Rows are points. The points of each table are mixes of a few directions, plus a little noise. Count the directions of each table, and those that both share. Where both have some left over, give the other angles between the two spaces (their principal angles), to ten degrees, smallest first.

First (6 x 2)
-.30, .42
.39, -.56
.25, -.35
.10, -.14
.02, -.03
-.45, .66
Second (6 x 2)
-.94, .44
-.06, .03
.47, -.21
-.05, .03
.29, -.14
.30, -.14
Directions: first 1, second 1, shared 0; angles 30

First (7 x 4)
-.30, .03, -.07, -.01
-.37, .03, -.08, -.01
.85, -.07, .20, .03
-.12, .01, -.03, .00
.87, -.07, .20, .03
-.43, .03, -.10, -.02
-.52, .04, -.12, -.02
Second (5 x 4)
-.04, -.36, .05, -.15
.03, -.43, -.01, -.03
-.34, .94, -.18, -.11
.14, .03, -.12, .28
.22, -.18, .25, .00
Directions: first 1, second 3, shared 0; angles 30

First (8 x 8)
-.03, -.20, -.17, -.14, .06, .12, .19, .12
.16, .94, .79, .65, -.25, -.54, -.83, -.53
.04, .29, .23, .19, -.08, -.16, -.26, -.17
.02, .08, .07, .05, -.02, -.05, -.07, -.04
.02, .09, .08, .07, -.03, -.05, -.09, -.06
.00, -.01, -.01, -.01, .00, .01, .01, .01
-.04, -.27, -.23, -.19, .07, .16, .25, .15
-.15, -.91, -.75, -.63, .25, .51, .79, .51
Second (9 x 8)
.12, .68, .56, .47, -.18, -.40, -.62, -.38
.09, .57, .46, .41, -.15, -.32, -.50, -.33
-.07, -.39, -.33, -.27, .10, .22, .34, .22
-.01, -.07, -.06, -.04, .01, .05, .05, .05
.10, .57, .47, .39, -.14, -.32, -.50, -.32
-.09, -.55, -.46, -.38, .15, .30, .48, .31
-.08, -.46, -.39, -.33, .13, .26, .41, .26
-.09, -.57, -.49, -.40, .16, .32, .49, .32
.04, .22, .20, .16, -.08, -.13, -.20, -.12
Directions: first 1, second 1, shared 1
